Rows are points. The points of each table are mixes of a few directions, plus a little noise. Count the directions of each table, and those that both share. Where both have some left over, give the other angles between the two spaces (their principal angles), to ten degrees, smallest first.
(in the rows, 128 means zero)

First (6 x 2)
[[167 116]
 [ 81 143]
 [114 132]
 [100 137]
 [189 109]
 [117 132]]
Second (6 x 2)
[[104 135]
 [104 136]
 [120 131]
 [109 134]
 [118 131]
 [212 103]]
Directions: first 1, second 1, shared 1

First (9 x 6)
[[235 215 137 106 114  81]
 [136 136 129 126 127 125]
 [ 44  60 121 145 139 165]
 [ 99 104 126 134 132 141]
 [169 162 132 120 123 109]
 [109 112 127 133 130 137]
 [123 123 128 129 129 131]
 [102 107 126 133 131 139]
 [135 134 128 127 127 125]]
Second (7 x 6)
[[132 118 122 123 141 127]
 [138 145 166 151  66 118]
 [124 132 126 128 130 130]
 [111 158 132 138 110 138]
 [147  77 102 102 186 121]
 [117 172 161 155  63 130]
 [127  94  87 100 201 133]]
Directions: first 1, second 2, shared 0; angles 70

First (9 x 11)
[[109  77 121 164 133 170 145 106 146  94 111]
 [166  52 149 112 159 110 131 103 163 122  80]
 [129 181  96 136 121 120  92 141 103 143 167]
 [129 147 132 146 130 159 133 107 132 102 141]
 [132  48 118 147 147 138 128 109 152 112  93]
 [133 171 142  88 147 196 151 141  99 156  73]
 [112 170 139 132 105 121 139 135 121 121 163]
 [100 152 113 131  93  75 115 162 112 147 176]
 [142 152 143  96 116  64 118 149 124 155 148]]
Second (8 x 11)
[[146 124 143 116 141 120 104 138  97 108 138]
 [ 62 129  94 136 139 135 135 124 188 122 117]
 [108 177  89 158 133 162 151 170 219 129 118]
 [150  71 139 123 115 120 150 103  97 203 174]
 [129 152 116 136 144 142 121 163 159 115 134]
 [ 92 124 132 117 126 112 115  97 113  92  95]
 [197 115 166 115 123 118 116 132  59 141 153]
 [140 135 148 124 103 115 132  97  93 115  95]]
Directions: first 5, second 4, shared 0; angles 50, 60, 70, 80

First (9 x 14)
[[163 191 113 160 229 182 166 204  93  76 134 194 148 163]
 [142 153 122 140 170 149 144 159 113 106 131 154 137 143]
 [102  81 139 103  49  87  97  70 156 167 123  78 113 101]
 [141 154 122 141 168 150 143 158 114 107 131 153 136 140]
 [131 131 126 129 135 131 131 135 125 125 129 134 130 131]
 [107  89 137 107  66  95 104  81 151 160 124  88 116 107]
 [114 102 133 114  84 106 111  95 144 151 125 100 120 114]
 [115 104 133 115  90 108 113  99 142 148 126 104 121 114]
 [138 149 123 140 161 146 140 154 116 111 130 150 135 139]]
Second (11 x 14)
[[107 108 148 129 112 131 136 145 140 148 146 116 106 115]
 [122 115 115 116  72  81  59  82 138 158 117 119 115 108]
 [136  95 125 137  80  84 120  78 164 171  90  79 118 119]
 [114 102 146 131 115 148 147 136 117 113 152 102 157 103]
 [129 172 116  66 167 135 149 107 130 110 113 171  94 196]
 [132 119 134 146 159 138 132 126 153 124 100 131 115 102]
 [151 153 114 155 133 138 142 169  88 115 155 135 169 152]
 [126 105 130 125 135 129 113  88 144 109 100 116 140  89]
 [187 174  87 188 165 131 112 160  86  97 118 157 190 141]
 [126 113 150 166 136 153 175 180 126 134 151 109 138 117]
 [ 80 151 143  50 133 141 124 136 124 127 166 175  67 165]]
Directions: first 1, second 6, shared 1
